Rows are points. Each table stands for the endless flat space through its points: a line for two points, a plane for three, and so on. Write the one point that lies in both, or say that there is none.

First, 2 rows:
[[ 1.9 -2.5  1.0]
 [ 2.4 -2.5  0.9]]
Second (2 x 3):
[[ 1.9 -2.9  0.9]
 [ 3.3 -3.7  1.1]]
They share: no point

First, 2 rows:
[[ 2.2 -1.3  0.3 -0.3  0.7 -1.9  1.0  0.5]
 [ 1.8 -0.9  1.7 -0.9  1.5 -2.5  0.2 -0.7]]
Second:
[[ 1.0 -0.9  0.8  0.4  1.9 -2.6 -0.2 -0.9]
 [ 1.5 -1.0  0.9 -0.1  1.5 -2.4  0.2 -0.5]
 [ 0.5  0.7  1.9  2.7  3.2 -2.5 -1.2 -2.2]]
They share: [ 2.0 -1.1  1.0 -0.6  1.1 -2.2  0.6 -0.1]

First, 5 rows:
[[ 3.6 -2.8  1.2 -0.9 -0.3 -0.7  4.6 -0.6  3.6 -2.5 -0.5]
 [ 2.0 -1.7 -1.2 -2.0  1.8 -3.7  3.7 -1.2  2.5 -1.9  0.9]
 [ 2.0 -3.1  1.4  0.0  2.0 -1.0  3.3 -0.7  2.5 -0.7 -0.1]
 [ 1.8 -1.7 -0.2 -3.2  1.6 -3.6  3.7  0.1  3.3 -3.1  0.7]
 [ 3.0 -3.5  1.1  0.7  1.0  0.0  2.5 -0.9  1.5 -0.3 -0.9]]
Second (5 x 11):
[[ 3.2 -4.7 -1.1 -3.1  2.4 -2.3  3.0 -1.3  1.3 -2.5  0.7]
 [ 0.4 -3.5 -0.6 -2.1  2.0 -0.2  2.2 -0.4 -0.8 -3.2  0.7]
 [ 4.8 -4.7  0.6 -3.9  1.0 -1.8  3.4  1.4  1.8 -2.0 -0.3]
 [ 1.7 -0.2 -1.2 -2.6  0.0 -2.2  1.7  0.4  3.0 -0.5 -0.7]
 [ 2.7 -5.2 -1.4 -3.1  3.0 -1.9  3.1 -1.9  0.7 -2.9  1.2]]
They share: no point

First (3 x 14):
[[-1.5  1.1  2.0 -3.8  1.2 -0.3 -2.0 -2.5  0.6  1.5  0.3  1.9 -1.6  2.0]
 [-2.1  0.4  2.3 -5.0  1.4 -1.3 -2.4 -2.4  1.6  1.2  0.2  2.4 -1.1  2.0]
 [ 1.1  3.8  0.3  1.0 -0.6  3.3  0.2 -2.0 -3.2  3.2  1.2  0.2 -2.9  0.8]]
Second (4 x 14):
[[ 0.4  2.9  0.9 -3.8 -0.1 -0.5 -0.3 -1.0  1.0  4.7 -2.5  0.1 -3.7  5.0]
 [-1.6  2.1  1.3 -2.0  0.1  0.7  0.1 -2.2 -0.2  2.1  0.3  1.3 -2.9  1.0]
 [-0.7  0.2  2.6 -1.4 -0.5  2.2 -1.5 -3.4 -1.8  1.1  1.1  1.9 -1.6  1.0]
 [-0.8  4.7 -0.3 -4.1  1.4 -1.7  0.9  0.2  2.2  5.0 -1.9  0.1 -4.3  3.2]]
They share: no point

First, 3 rows:
[[-0.8  1.0 -1.5 -1.3  2.5  2.1 -2.6 -0.5 -2.3  0.0 -1.3  0.0  0.5  0.9
  -1.8 -0.1  1.1 -2.0  2.2  2.4 -2.1 -0.1 -0.4 -2.9]
 [-0.6  0.0 -1.5  0.5  2.5  2.5 -1.6  1.3 -1.5 -1.4 -1.9 -2.2  0.5  0.3
  -1.8  0.3  3.1 -2.8  1.2  2.8 -0.3 -0.5  0.2 -1.1]
 [-1.3 -0.3 -0.9  0.8  3.5  2.7 -1.5  1.2 -2.3 -0.9 -2.6 -2.1 -0.1  0.4
  -0.6  1.3  2.7 -3.0  1.3  2.8 -0.8 -1.1 -0.1 -0.8]]
Second:
[[-1.2 -0.9 -0.7 -1.8  5.2  2.6 -0.1 -3.5 -2.5 -3.6  1.2  1.4  0.3  2.7
  -2.1 -1.1  3.2 -0.6  0.8  4.8 -3.8  1.4 -3.0 -1.2]
 [-0.4  2.3  0.8 -0.4  4.4  3.1  0.4 -0.4 -0.5 -0.4  1.5 -0.8 -0.6  4.1
  -3.0  2.1  5.8 -2.7  1.9  2.9  0.0 -1.3  0.3 -1.6]
 [-2.6 -3.0 -1.6 -0.5  3.2  2.9 -2.3 -4.5 -2.3 -3.9  0.3  2.1  0.4  2.6
  -3.6 -1.4  3.2 -0.9  1.4  2.0 -4.9  1.5 -4.0 -1.5]
 [ 0.0 -0.6 -4.0 -1.1  2.0 -0.1 -3.7 -0.1 -3.7 -1.1 -1.9  0.7  1.4 -1.0
  -1.6 -0.6  0.0 -2.5 -0.4  3.2 -3.5  1.1 -2.0 -3.3]
 [ 0.0  2.6 -0.5 -1.3  2.4  3.0 -1.2  0.8 -0.7  0.1 -0.6 -1.7  0.5  1.4
  -2.3 -0.2  2.6 -2.0  2.9  2.9  0.3 -0.6  1.5 -2.3]]
They share: [-0.4  0.9 -1.8 -1.0  2.0  2.1 -2.4  0.0 -1.7 -0.6 -1.1 -0.6  0.8  0.7
 -2.4 -0.5  1.8 -2.1  1.9  2.5 -1.4  0.1 -0.1 -2.6]

First:
[[ 0.0  4.0 -0.7 -0.7 -1.0  3.0  0.9 -0.7  1.0  0.8  1.2 -0.3  2.5 -2.6
  -1.8  0.0 -2.5  2.1 -3.1  0.4 -2.3 -0.8  1.9 -2.2]
 [-2.5  1.0 -0.7 -3.7  1.5  1.0 -0.1 -2.2  1.0  0.3  3.2 -0.3  1.0 -2.1
  -1.8 -3.0 -2.0 -0.4  0.4 -1.1  0.7 -3.8 -1.1 -2.2]]
Second, 5 rows:
[[-0.1  0.9 -2.0 -2.4  2.3  2.3 -1.9 -1.0 -0.7 -2.3  1.0 -3.3 -0.5 -2.5
  -2.2 -3.2 -0.6  1.4  0.0 -0.8 -1.9  0.5 -1.0 -1.7]
 [-0.6  1.3 -3.1 -0.9  1.6  2.8 -2.7 -1.7 -1.6  0.5  0.1 -2.7 -0.7 -1.6
  -2.2 -3.5 -1.3  2.8 -1.5  1.3  0.4  0.6 -0.6  0.4]
 [-2.3  3.6  1.2 -4.8  0.4  1.3  4.3 -0.6  2.6  0.5  2.8  1.2  3.1 -3.9
  -2.5  1.2 -3.9 -0.5 -0.1 -1.9 -0.4 -4.4  2.5 -4.6]
 [-0.7  2.8 -1.0 -2.0  1.0  2.3  0.9 -2.4 -0.2  1.3  0.6 -0.8  0.9 -1.5
  -3.3 -0.4 -2.9  2.1 -0.5  1.3  0.2 -1.0  1.1 -1.4]
 [ 0.0  0.8 -0.8 -5.7  2.7  2.8  0.2  1.5  1.5 -1.6  0.9 -3.4  1.8 -4.7
  -2.7 -3.1 -1.4  0.1 -0.2 -3.2 -0.6 -1.1  1.0 -2.6]]
They share: no point

First:
[[-1.6  0.2  3.1 -4.0  4.6  0.9 -0.2  4.5  1.6  2.6 -1.8  4.8  4.3 -3.5
  -3.4  1.8 -1.4  4.0 -4.9 -5.0 -3.6 -2.2 -0.8 -1.5]
 [-4.4  3.1  2.3 -2.5  2.9 -2.1  0.8  1.4  0.0  3.6 -0.6  4.7  3.0 -3.9
  -3.5 -0.4 -0.6  2.0 -2.1 -3.5 -2.7 -1.4 -3.1 -1.4]
 [-4.4  5.0 -2.6 -2.8 -0.5 -3.5 -0.3  1.2 -5.2  1.7 -5.4  3.4 -0.7 -2.2
  -0.4 -0.5 -0.3  3.3 -0.1  0.3 -1.0 -1.5 -1.4 -1.8]
 [-2.4  3.5 -3.2  0.6  3.1 -3.8  0.0  1.8 -4.2  1.6 -6.4  1.3 -2.6  2.1
   0.2  2.9 -0.7  5.7  0.1  3.3 -1.1 -2.0  1.7  2.3]
 [-4.3  3.6  0.5 -0.8  2.9 -3.1  0.1  0.2 -1.0  4.3 -0.5  3.3  0.7 -2.6
  -3.6  1.0  1.1  0.7 -0.5  0.0 -2.3  1.1 -4.7  1.7]
 [-0.8  1.6 -0.7 -6.3  0.2  0.8 -2.4  3.7 -2.1  1.3 -4.2  3.5  2.0 -3.4
  -0.8  2.0 -1.3  2.7 -2.8 -1.9 -0.6 -1.0 -2.2 -2.3]]
Second (4 x 24):
[[-0.8  2.4  1.6 -2.6  5.9 -3.5 -1.6 -0.5 -1.5  2.2 -2.9  1.9  3.7  3.0
  -2.0  1.3 -6.3  1.8  0.0 -2.0 -2.4  0.2 -0.5  3.2]
 [-2.9  3.8 -1.8 -3.0  0.5 -0.4 -2.2  3.1 -1.8  1.2 -3.5  1.4  1.6 -1.1
  -2.6  1.5 -0.5  1.6 -1.5  2.5  1.2 -3.1 -1.4 -0.7]
 [-2.9  3.3  0.1 -2.6  2.0 -3.2 -1.9  0.7 -0.9  2.2 -2.9  0.7  1.9  0.3
  -2.3  1.6 -3.0  1.2 -1.8  1.0  0.0 -1.9 -1.4  0.8]
 [-2.0  2.7 -1.3 -2.2  1.0 -0.3 -0.5  2.7 -1.0  2.4 -2.3  2.4 -0.4 -2.4
  -0.9  3.0  0.8  3.0 -0.7  1.7  1.2 -2.2 -2.5 -0.5]]
They share: [-1.7  2.5 -0.1 -2.2  2.6 -1.8 -0.7  1.3 -0.9  2.6 -2.3  2.1  0.7 -0.7
 -1.1  2.6 -1.6  2.6 -0.6  0.4  0.0 -1.3 -2.0  0.8]

First (6 x 24):
[[ 5.2 -3.6  3.3 -3.0  3.0  4.4  0.3  1.7 -2.2 -4.4 -0.4 -3.0 -1.0 -1.5
  -1.9 -1.6  0.9 -4.5  1.3  0.1 -2.0 -1.0 -1.8 -3.0]
 [ 3.9 -0.2  3.2 -5.0  3.1  3.9  0.6  3.4 -2.7 -3.9  1.0 -5.9 -0.7  0.9
  -2.2 -2.2 -3.3  0.9 -2.9  1.6  4.4 -1.9 -3.4  1.5]
 [ 4.1 -4.8  5.2 -2.7  4.9  1.2  2.4  1.5 -4.0 -3.9 -2.3 -2.5 -2.5  1.1
  -0.1 -3.9 -0.4 -1.0 -1.0  0.2  1.0 -1.0 -4.5  1.5]
 [-0.4 -1.9 -0.1 -3.6 -0.6  2.4  0.2  1.3 -2.4 -1.4 -3.3 -2.5 -1.5  2.5
  -2.4 -4.7 -4.4  1.9 -3.6  2.2  3.1 -4.7 -5.2  1.9]
 [ 0.6 -2.2  1.9 -3.7  1.5  1.4  1.3  1.7 -3.3 -2.0 -2.9 -3.1 -2.0  3.0
  -1.4 -4.9 -4.3  2.8 -4.1  1.9  4.4 -3.7 -5.7  3.5]
 [ 5.1 -3.4  4.4 -1.5  4.3  4.6  0.6 -0.3 -2.8 -3.9  1.9 -1.3 -3.1 -0.5
   2.3 -2.3 -0.6 -0.4 -0.6  0.4  0.6 -1.4  0.1 -1.5]]
Second, 5 rows:
[[ 3.6 -2.2  1.2 -4.8  2.4  1.5  0.9 -3.2 -2.7 -1.8 -4.2 -2.4 -4.4  1.7
  -1.8 -1.8 -1.8 -0.9 -1.0  2.0  0.1 -1.7  0.0 -2.3]
 [ 2.8 -3.8  3.0 -2.2  1.8 -1.3  4.1 -4.2 -1.3 -3.4 -0.4  0.6 -4.2  3.1
   0.0 -3.8  2.2  1.3  0.8  4.6  1.7 -0.7  1.4 -0.7]
 [ 2.3 -0.9  3.3 -0.3  3.4  2.9 -1.7  0.3 -6.5 -1.6 -3.5 -5.2 -3.3 -1.0
   0.4  3.0 -3.4 -2.7 -4.9 -1.1  0.3 -0.9 -3.5 -0.9]
 [ 2.3 -3.4  1.2 -3.7 -0.4  1.7  2.0  0.0  1.2 -2.1 -0.9 -0.4 -0.7  1.2
  -1.9 -6.1 -0.3  0.8  2.1  1.0  0.6 -3.6 -1.1 -1.0]
 [ 3.3 -3.0  3.3  1.3  2.0  2.4 -0.7  1.3 -5.6 -3.4 -2.9 -3.9 -2.8  0.4
  -0.1  1.9 -2.5 -2.6 -4.4  0.5  0.4 -0.2 -3.9 -0.7]]
They share: [ 2.5 -2.6  2.0 -2.1  1.0  2.3  0.4  0.4 -2.0 -2.1 -2.1 -2.4 -1.7  0.4
 -1.1 -2.3 -1.7 -0.8 -0.9  0.2  0.4 -2.4 -2.3 -1.0]
